Every row gives one point. Any point is a mix of the corners, with weights that add up to 1. It lies inside the corners' shape when no weight is negative. Is each point inside? If not, which corners have a negative weight?
(in the rows, 128 means zero)

Corners:
(1): [ 84  78 191]
(2): [131 184 108]
(3): [127  77 106]
(4): [156 141 133]
Points:
[ 95 106 179] -> outside (3)
[105 121 177] -> outside (3)
[134 120 118] -> inside
[124 145 143] -> outside (3)
[148 156 105] -> outside (1)
[112  84 138] -> inside

Corners:
(1): [150 140 167  68 116 155 147 146]
(2): [101 117  87 138 153  85 165 145]
(3): [135  92  72 140 170 119 112 118]
(4): [163  88 167 146  54 154  61 128]
(5): [167  81 192 132 119 121 130 116]
(6): [168 156 155 139 122 108 135  90]
(7): [222 113 125 138 137 124 167 119]
(8): [121 132 159 108  87 182 159  95]
(9): [123 128 122 174 200 128 148 169]
Points:
[153 123 152 100 125 140 141 134] -> inside
[166 103 134 145 139 123 138 121] -> outside (1)
[150 130 144 128 129 138 144 104] -> outside (2, 4)
[135 128  76 129 205 133 181 158] -> outside (4, 5, 6)

Corners:
(1): [ 84  72 111 174 161  88 132 143 130  96 154 127  98 130]
(2): [118 133 135 110 172  98 132 164  78  86 142 115 121 123]
(3): [138 141  72 102 175 193  92  98 210 136 149  61 135 180]
(4): [142 104 152  82  84 179 132 106 207 164 165 118 175 163]
(5): [178 105 103 126 114 202  94  32 188 130 126 110 189 145]
(6): [149 129  33 125  82 124  76  84 151 180 138  97 139 165]
(7): [ 87 149  92 138 186 126 184 133 100 120 117 149 107 138]
(8): [120  95 115 166 190 119 179 129  80 147 171 119  85 113]
(9): [ 87 103 120 112 120 146 171 148  88 122 136  97 109 109]
(10): [128 108  97 146 177 137 185 195  73  79 156 160  85 126]
(11): [172 190  73 186 164 119 139 154 197  97 129 138  73 103]
(12): [134  66 136  90 140 154 106 135 183 160  92 114 144 130]
(13): [124 168 118 147 133 172  62  48 132 104 115 106  68 170]
(14): [ 86 101 106 112 164 167 123 146 131 149 157 158 127  82]
(15): [ 71 107 138 152 112 147 109 137  83 160 122 115 149 149]
Points:
[126 132 102 129 155 141 121 120 137 124 149 122 124 143] -> outside (9, 12)
[113  92 123 120 135 155 127 125 115 129 149 120 130 142] -> outside (7, 11)
[117 128 101 131 154 143 135 121 131 126 133 125 123 136] -> inside
[103 103 110 142 173 134 153 156 110 110 138 121 112 118] -> outside (4, 6, 13)
[129 123  94 129 132 146 120 119 135 133 140 118 119 147] -> inside
[112 115 109 135 145 126 126 131 116 126 140 118 120 136] -> inside

Corners:
(1): [ 61 158 122 104 126 139 133 135 145  64 137  96  84 130  82 163 150 115
 118  81]
(2): [139 114 150 119  96 113 104  69 188 169 168 124 130 162 136 169 118 110
  89 118]
(3): [166 142 140 130 184 162 108 142 161 131 119 169 120 143 170 120 119 139
  79 107]
(4): [115 131 151 161 136 109 148  99 140 146 110 128 123 113 128  84 130 153
 140 103]
(5): [112 175 153 134  88 152  63 204  82 118  51 188 185  97 143 115 150 104
  81  94]
(6): [115 130  61  92 193 120 115  71 148 147 138 147 168 157 104  60 108  97
  74 127]
(7): [ 97 181 102 144 126  94 164 160 149  86 106  81  89  58 134 125 152  68
 135 140]
(8): [111  59 105 133 149 129 165 169 115 162 136 163 115 143 133  98 129 149
 138 156]
(9): [145 135  82 134 125 128 136 130 108 109 147 127 141 141 105 116 136 156
 100 162]
(10): [165 127 133 162  90  94 108  82  38 187 143 134 142  58 154 144 105  54
 114  63]
(11): [179  84 152 111 178  93 108 124  79 103 129 122 159 113 238 146 133 191
 151 117]
(12): [153  87 135  92 125 182 123  90 169 136  93  72 151 107 144 138 167 124
 130  69]
(13): [130 130  75 133 127 131  88 106 161 107 144 184 123 127 166 139 110 135
 111 101]
(14): [108 169 120 171 173 177 184 113 143 161 112 152 168 112  76 145 103 126
 146 154]
(15): [170 107 184  80 112 168 103 125 142 172 153 148 164  85 129 106 115 134
 111 177]
(16): [115 110 116 127 138  98  98 131 129 146 130  81 102 106 140 184 117 183
 152 114]
(17): [136 105  90 169 182 118  94 147 119 186 158 174  96 140 165  99 195 128
 186 123]
(18): [ 95 103 175 145 134 193 130  93 163 186 121 147 116  41 168 154 182 190
 112 190]
(19): [157 117 125 124 180 103 110 138 151 114  86 179 169 140  71 161 122 175
  89  93]
(20): [ 93 171 139 119 104  72 133 160 135 172 202 189 123 145 157 163 118 214
 130 105]
(21): [111 112 111 171 206 125 139 186 137 163 190 137 169 100 152 105 116 159
 143 197]
Points:
[117 138 129 121 108 129 134  93 135 158 122 139 139 116  99 111 141  98
 109 108] -> outside (3, 11, 13, 16, 21)
[124 121 138 144 153 128 120 114 131 156 132 128 141 131 134 134 142 154
 123 107] -> outside (7, 8, 13, 15)
[130 129 150 109  96 144 117 124 138 117 104 113 123 101 133 182 133 147
 111  94] -> outside (4, 6, 17, 21)
[130 122 123 121 138 136 126 120 147 133 120 115 135 109 136 132 142 126
 123 111] -> inside
[131 126 124 132 150 132 116 133 135 140 137 146 124 124 144 127 141 137
 126 118] -> inside

Corners:
(1): [ 81 181 162  89 151 200 170 120 158 188 159 123 161 152 110 108 145 142
 136 149]
(2): [192 139 125 163 117 171 132  73 125 128 108 121  79 135 126 126  32  63
  85 158]
(3): [170 156 133 170 110 135 115  89  84 129 106 148 109 168 141  75  76  89
  92 162]
(4): [103 165 157  91 158 142 153  86 139 164 172 149 123 107 163 140 109 159
 152 120]
(5): [ 74 110 102 152 123 132 113 190 117 114 131 144 118 105  94 121 147 138
 126 104]
(6): [117 108 107 115 121 110 105 189 149 150 144 132 169  90 129 126 105 112
 128 180]
(7): [202 150 140 180  94 135 195  90  86 171 133 154 135 165 145 158  42  67
  41 124]
(8): [ 82  75  97 129 131 130  94 152 137 108 154  51 132 113 111  99 170 131
 119 159]
(9): [ 88 153 143 139 162 163 130 119 188 102 199 131 106 170 138  99 116 127
 128 129]
(10): [106  85 119  87  98 119  24 161 135 108  77 163 110  73  76 103 168 170
  64 123]
(11): [108 124 109 104 106  75 116 162 126 111 103 122 103 143 130 104 171 148
 139 116]
(12): [143 160 107 137  73 117 103 138 166 104 169 139 129  35  88 114 158 149
 100 149]
(13): [150 176 177 181 104 140 124 101 118 109 107 127 151 153 120 117  64  74
  98 109]
(14): [194 116 189 208 107 130 143  81 138 128  80 168  84 157 145 116  50   8
  72 177]
(15): [ 93 113 145  94  69 126 136 166  88 116 129  86 110 142  90 161 177 160
 100 146]
(16): [ 74 112 105 125  81 132  81 152 147 133  87 150 163 123  89 141 189 147
  98 156]
(17): [152 139 130 118 162 179 154 133 123 118 156 131 151 139 125 168 158 114
 147 116]
(18): [ 79 170 149 167 146  88 111 170 132  65  62 101 143 103  97 143 144 161
 116 142]
(19): [116 175 126 157 125 151 136 142 131 175 157 121  74 141 178 127 105 128
  72 110]
(20): [164 141 149 142 159 197 138  87 149 171 192 133 132 136 119 133 116 167
 161 108]
(21): [196 162 160 174  91 176 137 114 119  83  58 155 148 135 139  77  76  93
  98 146]
Points:
[112 146 133 117 131 150 125 120 131 136 148 139 130 123 102 133 141 157
 129 115] -> outside (6, 8, 14, 19, 21)
[147 129 137 142 114 148 128 122 120 130 121 136 115 143 136 120 103 109
 105 133] -> outside (1, 12, 18)
[107 113 119 135 118 136 110 139 135 120 133 104 131 121 114 115 144 126
 111 147] -> inside
[135 138 140 145 128 140 125 125 128 118 121 113 122 146 127 109 110 112
 106 144] -> outside (4, 5, 12, 16)
[111 134 130 129 125 132 122 145 135 133 142 128 132 124 120 129 138 136
 120 133] -> outside (2, 21)

Corners:
(1): [124 136 147 100 120 142  73 171  98  83 121 102 121 111 104 176 139 189
 161 140]
(2): [ 93 164 119 135 113 160 129 158 113 124 147 169 152 166 115 148 164 145
 144 156]
(3): [ 62 174 115 166  82  66 135 125 151 151 111  97 107 135 131 171 171 102
 108 149]
(4): [116 115 156 117 111 168 177 101  92 172 163 130 188 163 115 133 116  96
 169 164]
(5): [166 119 105 169 148 166 181  97  97 153 130  81 158 113  76 151 106 153
  80 117]
(6): [ 65 160 191 150 176  60  76 147 116 183  76 175  82 144 175 149 121 141
  92 146]
(7): [138 155 180  76  85 158 150 155 179 106  94 182 181 107 132  86 161 173
  63  90]
(8): [ 86 169  92  86 172  82 185  59 175 123 104 134 121  93  69 189  89  51
 132 120]
(9): [144 146 167 156 146  88  95 103 191  86  98 159  72  87 130 194 142  72
 127 125]
(10): [113 162 186 108 150  74 196 110  97 138  73 110 106 180 122  82 111  89
 139  82]
(11): [132 114  87 145 132  91  91 145 125 112 186  78 160 109  80 107 163  96
  75 186]
(12): [ 92  92 114 140 173 137 187  64 155 136 133 101 184  94 148 118 173  86
  84 131]
(13): [149  81 180  92 124  93 104  75 126  92  64 166  72  57  93  97 180  95
  80  95]
(14): [ 90 150  98 163  69 139 160 125 200 143 126 157 111 110 149 103  94 142
 125 150]
(15): [ 92  63 168 110 122 144 153 116 125 133 184 110 180 183 121 114 181 162
  82 178]
(16): [155 145  68  82 148 143 145 162  95  85 117 165 153  91 122 165 103 124
  89 188]
(17): [152 101  71 133  90 109 197 113 157 158 161  84  87 124  88 148  98  72
 152  93]
(18): [136 118  88 144 118 143  81 133 180 103  94  92 128 133  90 205  87 125
  83 122]
(19): [157  93 190  80 143  65 112  75 106 163 117 134 114 169 144  94 184 121
 143 121]
(20): [114 177 145  77  93 176 113 188 157 186 104  90  77 155 157 112 112 163
  79 106]
(21): [200  66 117  99 125 194  97 167 166 123  80 129 123 102  91 147 156 168
 142 170]
Points:
[109 136 148 119 135 115 121 118 142 126 101 141 111 125 130 152 135 115
 120 138] -> outside (5, 7, 11, 17)
[116 133 124 125 128 122 136 115 140 131 125 130 134 116 117 150 132 117
 104 139] -> outside (10, 21)
[121 134 129 118 123 129 141 129 141 134 125 122 136 132 117 138 134 126
 110 136] -> outside (13)
[120 132 147 116 103 132 132 140 127 152 114 127 123 147 131 123 139 150
 112 132] -> outside (8, 9, 11, 12)
[103 145 136 131 122 106 125 130 144 144 125 121 108 147 119 157 121 111
 147 142] -> outside (5, 7, 12, 13, 16)
[115 148 153 113 121 117 142 117 143 159  97 121  98 124 134 132 126 123
 128 110] -> outside (2, 11, 15, 16, 18)
[120 134 140 129 133 122 119 134 140 132 110 142 117 128 123 148 139 126
 119 141] -> inside
[128 121 128 119 122 129 138 120 147 139 125 127 131 126 117 135 139 120
 106 136] -> outside (1, 10)
[111 146 132 117 125 109 109 119 163 128 106 135 109 112 107 154 134 131
 105 135] -> outside (4, 10, 12, 16, 17)
